Each row of a before or after table is a point. One or more steps were done to the points. Then noise was added and the rows were shuffled. The steps act on how far a point lies along the listed directions, d1 being the first. Write out the steps. A step turns or swaps two directions, mirrors them in a line or flattens them onto one, adds a multiple of one to another, or multiplies one. Angles are multiples of 10 degrees, from the lower direction toward the higher: turns from -170 to 170, lines from 10 to 170 but not 90. Use the fewest steps. Two steps may share a direction if one is a turn and the other turns, adds or multiplies; they go together, in the order done. Otherwise the lowest direction goes first.
In the rows, zero is written as 128.

Directions:
(1): [100 163]
(2): [163 156]
Before (9 x 2)
[[147 159]
 [141 163]
 [112  85]
 [122 211]
 [175 147]
 [131 111]
 [128 108]
 [ 99 184]
 [ 72 150]]
After (9 x 2)
[[141 161]
 [157 199]
 [144 167]
 [141 160]
 [127 127]
 [142 162]
 [119 108]
 [123 116]
 [111  87]]
Steps: flatten d1 and d2 onto the line at 60 degrees

Directions:
(1): [132 172 127 121 187 152]
(2): [112 148 136 107  88 186]
Before (11 x 6)
[[128 120 138 134  97 122]
 [122 118 141 113  85 145]
 [141 137 118 131 156 107]
 [127 119 129 132 129 124]
 [125 109 127 130  96 128]
 [116 133 136 127 115 137]
 [135 122 123 136 154 118]
 [135 104 124 148 126  76]
 [132 116 137 132 115 109]
 [130  99 122 144 116  92]
 [130 140 130 129 167 139]]
After (11 x 6)
[[153 114 111 149 179  56]
 [157  90 114 173 193   7]
 [139 118 135 136 136  96]
 [130 118 129 135 138 115]
 [107 148 148  90  59 207]
 [134 122 128 135 159 117]
 [109 145 139 117  98 165]
 [125 133 139 127 101 141]
 [147 106 119 151 176  78]
 [122 127 128 121 101 152]
 [143  95 115 160 168  50]]
Steps: multiply d1 by 0.4; multiply d2 by 3

Directions:
(1): [133 122  68  98 113 122  95 107 180]
(2): [128 151  70 154 116 180 166 134 109]
(3): [118 124 132 143  82  84 187 100 150]
(4): [ 93 154 166 134  83 173 107 131 162]
(5): [160  68 139  93  99 159 150 158 131]
(6): [154 126 115 171  79 100  88 163 107]
Before (13 x 9)
[[ 88 145 113 110 211 155 144  93 132]
 [111 118 144  84 185 123  86 137 113]
 [141 110  91 108 177 120  89 118 100]
 [ 91 177 132 146 131 101  97 104 147]
 [163 117 112 123  82 121 115 143 169]
 [ 97 163 128 113 121 118 111 109 164]
 [162  70 189 114  83 100 140 152 123]
 [157  98 140 147  72 125  85 156 129]
 [128 107 135  97 187  91 114  97 156]
 [132  74 155 118 105  68 173 126 145]
 [188  45 114 124  96  65 130 180 118]
 [123 144  93 107 161 122  62 113 168]
 [147 138 103 201  84 115 121 142 117]]
After (13 x 9)
[[110  94 154  69 202 142 129 106 151]
 [112 144 104 122 189 109 100  91 151]
 [126 151 107 186  69 117 140 119 129]
 [145 159  97 149  85 139 119 136 158]
 [123 105  94 101 140  89 152  74 142]
 [105 149 153 103 123 130  84 131 157]
 [144 144  20 190 108  94 144 142 107]
 [ 79 148 123 103 165 103 158  89 132]
 [129 150  74 174 158 131  84 157  92]
 [166  90 143 164  75  97 121 154 129]
 [102 136 124  98 126 104 113  89 200]
 [109 129 179 116 125  96  82 126 151]
 [130 183  85 192 123 141 128 136  81]]
Steps: turn d1 and d4 by 20 degrees; swap d2 and d5; mirror d3 and d6 in the line at 70 degrees
